Every row gives one point. The last column is the point's height on a tilted bowl or saddle (a function of degree 2), plus a little noise. Along how many of its main directions does it bend up, bend down or stay straight?

Points (11 x 3):
[[ 55  -1   3]
 [-45  35  51]
 [-43   9  45]
 [ 16  27 -12]
 [-33 -20  41]
 [ 11  28 -11]
 [-16   4  12]
 [-43  -3  49]
 [ 33 -23  10]
 [-28  -6  29]
 [ 49 -60  60]]
Directions: 2 up, 0 down, 0 straight

Points (15 x 4):
[[ 25  27  31 -28]
 [-17 -19   9 -32]
 [ 11 -16  22 -10]
 [ 13  11 -33  60]
 [-14  13   6   2]
 [-14  -6  -4 -15]
 [  6  -4  -3  18]
 [ 24 -41 -20  44]
 [ 20  60 -22 -15]
 [  5  25  14   3]
 [  6  -4   6  11]
 [-31  24  25  24]
 [ -1 -13 -31  11]
 [ -9  26  14   5]
 [  8   2  -3  23]]
Directions: 1 up, 2 down, 0 straight

Points (22 x 5):
[[ 12 -16 -28 -14 -13]
 [ 11   5  11  -4   9]
 [-29   0  21 -60 -60]
 [ 11  25 -18   0   1]
 [ 28 -22 -13  -9  -4]
 [-31 -15   0  -5 -23]
 [-17   8  12  -1   7]
 [  5 -14 -13   5 -19]
 [-13  -7   2 -14 -14]
 [-11 -24 -11   3 -32]
 [  0  -4   0 -16  -6]
 [-42  -3  -1  -1  -1]
 [-32 -10   7  -6 -17]
 [-14   6  16  -2   5]
 [-10  20  17  -7  13]
 [ 11 -34  19 -17 -22]
 [ -7  -8  -6 -16 -14]
 [-39   0 -14   5   5]
 [  1  -5  -8  25  -9]
 [ 28  21  27  49  28]
 [ 25 -21 -15  11 -27]
 [  7   2 -10 -18  -1]]
Directions: 1 up, 2 down, 1 straight

Points (26 x 5):
[[ 42  -3  -2  15 -39]
 [  7 -21 -12 -39 -13]
 [ 21 -43  -5  13 -39]
 [ 16   3  -7   5 -17]
 [ -5 -28   3   0 -24]
 [ 14   5 -37  -7  -1]
 [ 27   0  11 -24 -16]
 [ 17 -20 -26  14 -24]
 [-24  32  11  -2   4]
 [-35  24 -18   9 -21]
 [  1  41  27  -6  33]
 [ 19 -11  31  23 -31]
 [-24  16 -34  24 -17]
 [ 25   5 -21  -7  -6]
 [ -9 -23  18 -13 -26]
 [-60   2 -31  -6 -60]
 [  7  -9   4  25 -22]
 [-20  32  -9   2  -3]
 [  5   5   9  -9 -13]
 [ 32  -4  38  -1 -36]
 [ -1  -6  -1  -4 -20]
 [ 57  31   3   3   5]
 [-37   1  -8 -47 -41]
 [-22 -29 -50  11 -11]
 [ 11  10  14 -24  -6]
 [  6  39 -13 -18  25]]
Directions: 2 up, 1 down, 1 straight

Points (49 x 7):
[[-15 -19   7  12   7  14  23]
 [ 23   8   3 -38  13 -17  28]
 [-17 -20 -21  18  21   8  29]
 [ -1   9 -14  19 -21  19  17]
 [ 16 -15 -29 -16  -4  20  19]
 [-11  -1   4  -4 -16   8  -4]
 [ -6  11  -1 -15  17  26  15]
 [-17  10  15 -13  -3 -18  -3]
 [ -5  -3  -8  25 -15  -8  -7]
 [ 40 -17  19  -8   9  -4  59]
 [-14  -8  13 -15  -4 -24  12]
 [ 12   5  -6  10  -6 -38  11]
 [ 15  10  33  19   7  22  13]
 [ -9  -1   9 -10 -29  42  43]
 [  1  40 -20  -2  22 -21  54]
 [  7  -8  -4   5   0 -21   1]
 [ -7 -34  -1 -13   6  -8  39]
 [-23 -23  -1   2  21  -1  32]
 [ 17  -6  32   5  -3 -17  25]
 [ -3  -6  -4  13  -3 -22  -8]
 [-14   8  -2  21   2   0  -3]
 [ -6  -5  -7  13  22   0  18]
 [ -4  -5 -32   8   3  -5  -2]
 [ 10  -2 -23 -14  11 -11   1]
 [-24  -2  -1  -9   4   1   0]
 [-16   0 -13  22 -22 -13 -15]
 [-17 -14 -35  -7   7  21  15]
 [  4  15 -30   0 -10 -29  11]
 [ 20  21  34  10  14   9  11]
 [ 14  19 -13   6 -16  -2  11]
 [ 12   4 -24  18   1  18  25]
 [ 20   1  10   0   5 -30  22]
 [-27  -8  10   9  11 -11   8]
 [  7   4  13 -10  18   6   8]
 [-15 -35  -2  -5  -9  -4  31]
 [ 13  -9  28  21   6  29  36]
 [ 10 -21  11  -3 -21   4  33]
 [-27 -16   1   1 -12  12  12]
 [-21  15 -11 -13   3  -7  -1]
 [ -6  -1   2 -28 -11  -6  10]
 [-14   6  -6  14 -20  -6 -14]
 [ -5 -31  19   6  -2 -18  45]
 [  1  14  60   5 -15   7  -2]
 [-20 -34 -24 -28 -13  30  60]
 [ -3 -32 -10  33 -12   3  33]
 [ -2  -5 -29  -6 -17  19  18]
 [ -5  20 -17 -18  -3  -2   3]
 [ -7   1 -19  15 -13 -16 -11]
 [  4  -4  18  17   1  15   8]]
Directions: 4 up, 0 down, 2 straight

Points (64 x 9):
[[  4  -2 -21  13  -9   6  11  -3 -14]
 [ 16 -16   0 -13   3  -8  -5   2  -4]
 [ -5 -22 -37  20  -7 -16  14  12 -16]
 [ 17   0   1  28  16  17 -46 -27 -18]
 [ -5   4 -29  -7  -4  19 -29  29 -14]
 [-29 -30 -30   7  40  14  24  19 -29]
 [-34  17  19 -45   3 -38 -34   1   8]
 [ 32 -20 -23 -29   0 -13 -22  31 -10]
 [ 21  -1 -17   7  12  -8  57 -31 -36]
 [-18 -40   4   3  -9   7  -2 -35 -10]
 [ -7  -1  11 -11  -4  22  -7  15 -13]
 [  8   5  43 -28   2 -12 -10 -32 -18]
 [-17 -41  18  18 -22 -21   9   6  -8]
 [ 11  -8  21  -5 -21  -1  30  -1 -14]
 [  8 -10 -10   1 -37   3 -16   0  -1]
 [ 36  22 -12  24 -13   4 -23  -2 -13]
 [  5 -46   6  -9 -20 -15  15 -39 -15]
 [ 12 -26  41  -5  -2  52  17 -13 -60]
 [-10   8  15  -5  42 -32  20 -29 -13]
 [ 23  36 -21 -14  18  -1  -9  -7 -24]
 [-11  -9 -11   2  18  19   9 -42 -23]
 [ -9  15 -43  26  -4 -23 -26 -47   5]
 [-13  25 -25   8  -7 -22   0  21  -1]
 [ -5  17  -7  29  21  10  16 -31 -35]
 [-19   1 -31   7  -7  -6  -2 -17   2]
 [ 13 -25   1 -10 -41  22  -2  24 -25]
 [ 23  20  10  -9  24  13 -19   3 -15]
 [ 24  24  19   2 -11  29 -34  -7 -28]
 [  3  -1 -38   5   3  21 -15  17 -20]
 [-27  18 -24 -20  -4   9  -6 -22  -1]
 [ 26   1  60  23  -2 -25  20   0 -25]
 [  6 -21  -5 -18  -3  -5  28  -2  -9]
 [-31 -20  19  -1 -32  -8 -37  14  14]
 [ 23 -28 -39  -7   1   9  14 -17 -33]
 [ -1  17  -2 -12   3  -2   8  -2  -5]
 [ 10  -1  21 -10  19  30  52  26 -15]
 [ 17  17  24  -6  20  -5  12  12  -4]
 [ -1  14  -7   8 -37  18  13   5  -7]
 [-22 -22  10  21 -13  -9  17  11 -10]
 [-25  -3   4 -17 -32  14  36 -49  -2]
 [-11  41  -8  -1 -15   4  -8 -10  -6]
 [ 23  12  -9  -3  -4 -32   1 -17  -9]
 [ 16 -12  10  39  11  10  24  -4 -33]
 [-12 -25  -7 -13  -6  -8  23  18  -6]
 [  6  17  19 -32  22   1  28  -9  -2]
 [-31 -27  -5 -16 -37  18  -9  -9  -2]
 [ -7 -26  19   1 -39  33  20 -10 -39]
 [  0  46   9  10  15   5   1  33  -9]
 [ 15 -11  18  16  13 -16  -8   2  -6]
 [ -8  11  21  24   0  -2 -13   6  -3]
 [ 10  16  19 -16  -4   9   2   2 -11]
 [ 34 -24 -17  23  15  20 -20   6 -21]
 [ 12  26  -7  -4 -20  17 -17  10 -13]
 [  5  -7  48 -12 -17  -9 -15  16  -8]
 [ -3  26  -4  -1 -12  15 -37   2 -10]
 [ 40  -9  13  20  36   9  -6   6 -13]
 [-17   2  14   9  -4  13   6 -11 -15]
 [-12   9  48 -23   6  14  -2  17 -16]
 [ 16   6 -58   7  23   8 -14 -36 -39]
 [ 12  -5  25   2  -1   5 -32 -15 -13]
 [-25  24   5  -8  21 -23   2  26  -5]
 [  9 -17   6  21  49 -10   2  23  -1]
 [-12  19  14 -19 -34   0 -51   7  -3]
 [ 32  22   8  25 -16  -9 -31   6   0]]
Directions: 3 up, 5 down, 0 straight
